Every row gives one point. Before rounding, the points of a table are all equally far from one centre. They may lie mostly on one side of it. Write the centre, to within rounding.

Points (10 x 3)
[[-42  31 -43]
 [-37  80 -27]
 [ 51   2  20]
 [-39  14 -36]
 [-48  53 -26]
 [-25   6 -51]
 [-14  76 -65]
 [-48  53 -21]
 [-26  20  27]
 [-41  26 -43]]
Centre: [ 16  44 -17]

Points (17 x 11)
[[  4  51  68 -48  51  39  16  30 -59 -21  -6]
 [-12  40  94 -25  27  -2   9  21  -1 -32  50]
 [  3 -26  67  -5  18  13 -44 -10 -68 -37  -2]
 [-27  -7  38 -24  47  30 -40   2 -46 -53   3]
 [ 25 -13  55  24  30  32  26 -30 -38 -55  38]
 [ 51   2  28  16  19  24 -30  27 -37 -54  41]
 [  8  11  70 -36  -3  19  -4  30 -26 -79  18]
 [ 29  28  95   0  29  45  -6  18 -39 -41  18]
 [-13  33  76  -3  16  42  14 -31 -48 -46  28]
 [ 21  10  58  17  53  33 -11   9 -56 -67  20]
 [ 38  -8  39 -16  59   8 -11 -31 -38 -70 -29]
 [ 38  14  68 -28  20  48  -4  15 -58 -64  16]
 [ 53  18  50 -17  39  25 -15 -15 -38 -82  22]
 [ 24   3  65  -8  29  49  18 -40  -4 -47  36]
 [ 16  49  57 -10  75  22 -19  -3 -61 -50  18]
 [ 27  33  41   1  22  29  11   2 -52 -88  11]
 [ 61  21  48 -32  41  35  13   4 -52 -73   9]]
Centre: [ 17  13  36 -20  25  -5   8   0 -29 -14  10]

Points (29 x 24)
[[-15  18  24  33 -13 -13   8  -8  14  27 -48  -8  36 -22   7  68  -7 -23
  -33  27 -66  46 -63  52]
 [-56  10  24  26  -1  32  -4  -9   1  13 -16  -6  36 -16 -30  56 -26 -17
  -73  28 -40 -19 -71  24]
 [-16   8 -17  11   5   2  -3  -4  66  35 -57 -26  -2 -23  -1   3   6 -34
  -22  45 -69   6 -75  15]
 [-25  10  12  33 -13  12 -16 -24  63  32 -15 -12  38 -28  15   7  13 -25
  -37  71 -68   1 -72  40]
 [-41   5 -15  -4  38  27   1  -5  30  33 -46 -22  14 -54 -25  37 -15  -2
  -55  13 -28  10 -54  22]
 [-38  -6  23  36  -4 -15  12 -15  59  50 -71 -15  30 -18 -23  12 -28   1
  -29  37 -14 -11 -68 -22]
 [-53  10   2  32  25 -16  -5  -5  68  39 -47 -24  12 -43  17  48 -10  -5
  -11  36 -33  17 -59  19]
 [-37   5  12  16 -47  26  29  -4  33  37 -13 -44  47 -18  -4  41   0   0
   -1  46 -65  36 -77  42]
 [-36  26 -11  19   8   0 -23 -13  53  24 -38 -20  38 -39  21  32  -6  -6
  -10  41 -90  21 -64  35]
 [ -7 -17  15  26  -6   1  21  -4  21  52 -41 -12  31 -16 -46  19   6 -32
  -38  65 -66  38 -71   8]
 [-44  15 -22  63 -44  -2 -11 -30  -6  19 -14  -7  21   1 -25  29  -1  -2
  -72  62 -40   5 -58  35]
 [-42   8   9  -2 -19 -19  19 -15  15  44 -36   4  18 -54  26  12   5 -21
  -29  68 -54 -21 -55  43]
 [-34  46 -10  14  -7   3   7 -26  54  44 -66   5  21 -31   2  46 -38  -8
  -12  46 -32  36 -64  47]
 [-67   4 -10  -6  -3   5 -36 -35  13  47 -30 -18  33 -36 -41  32  -6   8
  -49  38 -24  -4 -45  49]
 [-33  -4  36  37 -21  -4   7 -39  26  43 -37   8  17 -10  -9  24   6  19
  -63  55 -53   3 -34  47]
 [-60  10  18  31 -20  12 -34 -12  50  54 -50  10  13 -39  -6  31  -4  -7
  -12  59 -48  12 -38  20]
 [-31  25  -6   2  -4 -52  -9   4  36  51 -47  16  41 -50 -28  54  -7 -12
  -18  20 -36  10 -65  58]
 [-59  19 -14  -5  42   0   5 -36  27  23 -26  -9  43 -35 -21  22 -28 -46
  -25  21 -56  44 -46  27]
 [-64  22   7  21  -7 -33  10 -38  31  52 -49   3  30 -14 -11  27  11  -4
   -8  53 -68  17 -66  19]
 [-47  23  16   5  14  26   8 -13  22  25 -48  -5  16 -36 -17  12  30 -25
  -29  60 -44  24 -43   9]
 [-30  -5  26  37 -19 -16 -19 -40  49   9 -28 -12   8 -53 -34  13 -15 -19
  -23  32 -79   9 -75  16]
 [-37  13  -1  23  27 -11 -15 -23  59  27 -14 -14  11 -53   8  29 -30   2
  -37  95 -29  16 -43  25]
 [-30  -7 -28 -20  15 -11  -6 -11  16  21 -36 -15  48 -21  -6  16  -7  12
  -27  36 -32  66 -86  44]
 [-39  43  -4   9 -36  16  34 -45  48  39 -20 -41  -3 -29  13  56  -6 -15
  -30  29 -62   9 -44  10]
 [-45  30   9  23  19 -27 -22   1  37  21 -31   5  36 -27  11  58 -18 -49
   12  45 -49  19 -74  45]
 [-26  23  11  21  10 -17   6 -15   9  50 -35 -36   1 -20 -19  16 -10   3
  -28  87 -77  38 -44  19]
 [-84  12  -9  23 -45 -32   2  -1  50  34 -40   5  19 -21 -17  27  -7 -16
  -14  33 -57  13 -56  34]
 [-30 -18   4  18 -23   3  19   8  25  39 -74  -2  -5 -14  27  31 -16   8
  -27  40 -26  23 -72  34]
 [-48 -12 -22  50   5 -21 -14 -22  33   4 -35 -19  34 -35   7  12 -24 -24
  -51  33 -45  52 -56  33]]
Centre: [ -4  13  -6  15 -12  -8  -2  -9  18  29   6  -5  26  -6  -9  18 -26  -7
 -10  23 -24   3 -40  11]

Points (31 x 24)
[[ 48  45 -46  -2 -29  18  -2 -48   0 -31  27 -14  29  48 -17   9  15 -30
  -29  11 -19 -44  18 -26]
 [  6  42 -50 -21 -41  22  -7 -94 -12  -6  34  11  14  15  40  44 -35 -11
  -11  19 -16 -49 -17  -3]
 [ 17  55 -69 -13 -33  16  22 -53 -35 -15  17 -10  26  28 -39  33  17   5
  -41  18 -19 -49  -9 -18]
 [ 27  55 -33  -3 -50  17 -21 -50  -4 -31  36 -17  28  -8  -1  58  -9  -8
  -53   9   9 -54  19 -26]
 [ 10  14 -57   5  -8  32 -13 -86  10 -36   0  -2   7  -4 -10  39 -16 -16
  -23  15  10 -48   3  -6]
 [ 32  46 -27 -28 -57  21  16 -71  13  -4  13  21  49  13  12  24 -20 -14
  -27  11  20 -35   8 -16]
 [ 48  37 -34 -30 -34  19  13 -82  -8   0  47 -25  14  32  -3  40 -14 -26
   -9  30 -24 -74  -2 -14]
 [  9  47 -32 -36 -36  35  23 -95  17 -18  25 -18  36  39  11  54 -10 -11
  -13  18  -2 -32   6 -11]
 [ 46  41 -54 -26  -8   7   0 -83  14 -24  41  -4   5  17  -8  42   0   2
   -7  49   2 -48 -20  17]
 [ 41  47 -33 -32 -51   8 -13 -71  17 -19  13 -35  32   7   9  76 -12  -8
  -45  -2   0 -34  19   5]
 [ 36  10 -55 -36 -51  34  -6 -74  -3 -33  21 -21  35  22  11  31 -12  19
  -20  32 -24 -80 -23 -12]
 [ 39  39 -19 -13 -67  15 -11 -65  -1 -14  16  -5   3  10 -14  44 -41 -20
  -22  25  11 -61  -5  -1]
 [  9  -1 -43 -31 -38  47  15 -77 -15 -17  19 -14  32  38  -8  52  -8 -15
  -17   0  17 -62  13   3]
 [ 35  43 -34 -16 -33  42 -21 -83 -25 -11   8  -1  23  22   4  43  -2  -9
   -4  10   8 -33   1  17]
 [ 40  29 -51  -7 -55  30   7 -53  11 -30  -8  -1   8  21  17  29 -18   3
  -21  34 -30 -61  24 -12]
 [ 47  42 -58 -30 -29  32  -4 -77  -9  15  10  -7  20  12   1  37 -15 -11
   18  35  -5 -52 -33   0]
 [ 55  -1 -47 -13 -39  35  -9 -56  -8 -10 -15 -39  26  26   9  40 -10 -44
   -7  12  -9 -49 -13 -25]
 [ 35   8 -28 -28 -61  38   3 -67  16 -25  25  10  45  18   0  50  -2 -16
  -32  40  11 -47  -9 -15]
 [ 47  38 -38 -26 -38  51  19 -67   1  -7  28 -24  29  12   8  54  -3 -35
  -12  30 -29 -57  -5 -16]
 [ 48  36 -32 -21 -13   0  21 -68  -5  10  24 -21  22  48  -8  58  23  -5
   26  17  15 -73  -9 -10]
 [ 22  42 -34  -5 -46  28  -4 -77 -13 -21  33  -4  36  -6  -3  67 -11  -1
  -44  40 -19 -59 -13 -14]
 [ 35   0 -63  -7 -44  36 -13 -34  12 -20   8  26   4  26   6  72 -19  -7
    2  41 -14 -25   3  10]
 [ 23  21 -54 -27 -20   8  20 -95 -10 -39  11   8  27  24 -20  37 -14 -30
   -5  23  -7 -77   5   7]
 [ 66  17 -44 -24 -42  33  -8 -56 -25 -29  16 -21  16  37  12  49  -1   7
    0  -1   3 -62  10 -27]
 [ 43  50 -32 -54 -34  35   5 -68 -10 -45  16   9  17  33  -6  47  13 -14
  -19  23  -1 -41  -7  -1]
 [ 33  32 -32 -19  -5  32  -3 -79  -8   0  10 -10  17  15   3  45 -26 -38
  -16  51 -20 -60   3  -3]
 [ 42  11 -47 -11 -15  38   3 -82 -10 -34  33 -16  42 -16  -4  81  -6  -3
   -8  10   7 -45 -16   7]
 [ 52  20 -63 -28 -38   0   0 -69   8  -5  44   2  12  27 -12  59 -22 -29
  -34  29  -9 -55 -21 -28]
 [ 31  31 -53 -30 -49  29   9 -81  24 -45  10  -5  55   5  12  37  -6  -2
  -36  16   7 -36  -8 -13]
 [ 28  11 -59  -3 -18  22 -26 -68  -9  -4  18  -8  27  45  15  39 -21 -26
  -18  16 -14 -75 -17  21]
 [ 70  28 -46 -21 -39  27  12 -61  -8 -35  36 -28  44  18  -2  25 -11 -13
  -30  23 -21 -45   7 -31]]
Centre: [  2  11 -26 -29 -22 -18   2 -23  -2 -16  21 -13  29   2   1  38  -4  -2
   4   4 -23 -33 -10  -8]

Points (29 x 24)
[[-20  44   2 -18  25 -35  20 -52 -26 -22 -53 -50   4 -50 -15 -18  26 -25
  -29  61   4  17  29  46]
 [-50  65 -17 -25  34  23  27 -49   7  25 -54 -10  29  -3  18 -51  -1  17
  -11  45 -26 -19  38  33]
 [-54  45 -40  -3  55 -23  14 -32  11 -23 -84  24  10  -4  26   9  34  39
  -19 -28   2  -7  56  27]
 [-24  46 -22   4 -17  21   3  19 -15 -12 -67 -14  35 -32 -18   1 -10 -24
    4  62  11 -31  22  32]
 [ 37  44  13 -14  -2 -22  64  -7 -11  35 -25  -5  57  16 -43 -36   8  29
  -35  22 -32  -6  -5   9]
 [-32  16   2 -34  15  31  45  -5 -18  34 -47  -3  -7 -18  -5 -11  19 -25
   26  10 -41  -9  52  47]
 [  1  32 -11  -2  19  10  36   4  23   7 -39  -8  46 -41   1   3  -7  -5
   23  49 -19 -12  27  95]
 [-37   6 -47  -6  26 -16  44  -2  18   8 -59   9  38 -35 -65 -31 -10  22
  -19 -10  -6 -18  22  44]
 [-47  48 -32 -31  32 -15  10 -13  -5  25   6  -1  54  -1   1 -24  26  20
   -1  65 -11 -25  57  44]
 [-14  51 -39  10  63  -8   1  37  19   8 -46   9 -11 -38   4  19  23 -14
  -19  38  28  43  48  26]
 [-17  66  -1  26  25   0  63  47  18  32  -9  18  -6 -34  18  13   6 -23
   -2  35 -29  11  54  34]
 [-39  39  -3 -13  34 -54  54  29  18  58 -66 -14  20  -5 -47  -3 -31  17
  -29   5  -6  -9   5 -10]
 [ 29 -23 -17 -19  44  -6   1  17  23   1 -34  37  29 -42 -22  19  38  29
   -1   8 -49   1  31  59]
 [-31   4 -39 -31 -35   3  20 -16  10  -3 -63 -24  54 -17 -14 -32   7  25
  -41 -27   3 -41  45  42]
 [ 38  -8 -34  11  22 -28  -6  -5  26  24 -48   4   1 -36   8   5 -20  50
   -2  35 -13   0  39  69]
 [-28  16   3   1  22   0  27 -13  30  47 -34  27  16 -93 -27 -22 -11 -17
  -45  31 -26  36   4  53]
 [-18  37  -3 -38  58 -13  10 -25 -27 -12 -49   9  43 -18 -55 -13 -35  10
  -10  15  -8  37  13  65]
 [ 28   2 -52 -20   9 -28  16 -19 -29  -6 -74   4  17 -52 -17 -27 -16  43
  -15  28  25  -7  28  35]
 [-21  15   0 -23  33 -48  65  -1  25  -8 -12  20  11 -42 -15  31  19   1
    9  34  19  56  -5  29]
 [ -3  47 -19   3  26 -20  -5 -30   3  60  -3 -49   0 -14  -4 -12 -20   1
   21  -1 -35 -40  39  49]
 [ -9  47 -25 -30  28  -2  39  36  20  10 -94  28  -2   1 -25 -10  -1  35
  -11 -17 -32 -19  18  15]
 [-15   1 -33  11  11  -6  34  -7  29  36 -23 -27  20  27   7  -2 -22   1
   11  21   3  45 -22  59]
 [  9  53  16 -47  14 -38  28   0 -30  54 -45 -34   7 -14 -32 -12 -47 -12
  -48  26 -28 -33  22  48]
 [ 16  43  17  -3  13  -2  55 -14  14   7 -72  -4  30   2 -30 -16  16 -33
   37   5 -33 -13  58  12]
 [-21  32   6  -6  38   6 -42  11  13  36 -56  -9  55 -34 -44 -23  -7   8
   -8   1  -4 -15  86  14]
 [-21  27 -26  30  29  12  24 -16  27 -23 -40 -32   0   2 -20  -6 -15  32
    8  45 -19 -27   0  18]
 [-37  15  -2   9   9   2   5   4  38 -51 -77 -12 -15 -31  12 -50 -46 -38
   26  27 -17   7 -16  -5]
 [ -3  44   4   2  31  14  14   6  -1  55 -25 -29  60 -37 -15 -24  16  28
   -4  38 -41 -13  42  61]
 [-11   2 -41  58  13 -23  14 -21 -21   7  13 -18  32 -11 -11 -48  23  20
  -28  28  57  -4   4  25]]
Centre: [-10  15  12  -4  26 -39   3   4  -2  -2 -27   9  31 -18  35 -25  -1 -17
 -32  -5 -11  -6  12  12]
